Each wall is flat, endless, passes through zero and stands at right angles to its row. A trip goes straight from one point to another. List the walls that it crosses, first one first.
In the rows, zero is written as 128.

Walls:
(1): [135 127 195]
(2): [110  28  66]
(3): [134 136 138]
(4): [141 152 171]
(5): [145 171 125]
Trips:
[ 96 113 167] to [105 148 197] -> 5
[176 206  81] to [135 200 102] -> none
[186  98 102] to [110 108  40] -> none
[163 139  65] to [119 118  72] -> 5
[149  70 170] to [ 80 121  79] -> 3, 4, 1
[155 162 104] to [ 99 139  85] -> 4, 3, 2
[155 210 107] to [105 110 106] -> 4, 3, 2, 5
[145 175 117] to [134 108 109] -> 4, 3, 2, 5
[110  88  79] to [119 104 149] -> 1, 4

Walls:
(1): [179 139  62 227  64 121 117 230 163 141  83]
(2): [197 181 112 113 131 166 219 123 117 158 177]
(3): [ 49  74  80 127 135 133 104 191 180 122 122]
(4): [ 98  46 157 106 131 105 182 124 138 141 127]
(5): [ 94 168 119 115 114 154 111 116 130 177  97]
(6): [130 157 176 131 147 133 108  85 143 183 160]
(7): [183 131 123 181 123 120 188 155 167 159  67]
Trips:
[150 126 127 191 172  62 101 126 195 162 182] to [ 58 107 175 156  90 111 131 142  60  85 113] -> 4, 7, 6, 1
[ 60 175 131  78 140 143 130  97 100 164  88] to [ 82 103 110 145 121 216 142 123 160  79  59] -> 3, 4, 6, 7, 1
[201 116 121 100 162  90 103 181  85  83 164] to [147  90  67 231 123 149 177 136 132 123  67] -> 7, 3, 4

Walls:
(1): [163 131 100 103  58 121 103 112 156 105 126  80 187 111 156 130 161  82
 110 101 132  91 124 111]
(2): [ 91 162 110 102 150 142 162 152 128 119 150 138 158 129 171  64 105 127
 112 161  93 141  64 108]
(3): [148 122 145 106 118 159 127 168 136  93 145 115  97 173 129 121 122 141
 135 150  86 115 130 124]
(4): [112 146  83  98 118  80  77 106 116 117 120  69 140  91 159 117 136 137
 120 113 108  84 142 156]
(5): [146 118 104 147  87 118 121  82 122 112  63 144 146 124 113 144 132  99
 174 115 119  91  81  68]
(6): [ 93 166 132 164 131 136  84 128  71 135 174 135 139 142 164 170 177  91
 119 133 141 170 185 140]
Trips:
[101  80 138  95 103 150 114 178  88 139 143 109 140  78 157 127 183 150
 119 134 107  95 128 135] to [ 73 148 138 125 153 112 144 137  97 135 151 118  67  96 184 137 142  87
 109 147 102 155 135 133] -> 1, 3
[146 141 144 149 172 145 158 117 119 155 122 157 125 113 125 122 127 137
  72 183 147 120 116  84] to [146 105 148 142 161 129  59 115 136 102 139  87 150  83 131  70 171 120
 128  69  74 108 112  67] -> 5, 1, 4, 3
[168 107 109 118  86 152 131 127 140 148 112 109 157 124 108  26 169 101
 177  98 176 105 126 146] to [183 115 147 145 145  98 128 109 124  97 134  54 142 130 161 148 137 132
 162 163  92 157 140  89] -> 3, 6
[ 93 152 177 115 184  88 144 113 115 119 162 117 167 107 192 135 102 151
 154 154 116 136 138  86] to [137  82 123 133 171  85 100 155  77 177 132 117 161 150 180  60 138  61
 119 249 111 117 128 131] -> 3
[105 113 123  88 125 199 139  70 139 161 142  59 114 170 101 125 190 138
  75 152 103 108 155 138] to [109 106 113 155 137 223 117 155 178  93 150 165 146 155  63 132 143 127
 117 135  85 142 101  53] -> 4, 2, 6, 5, 1
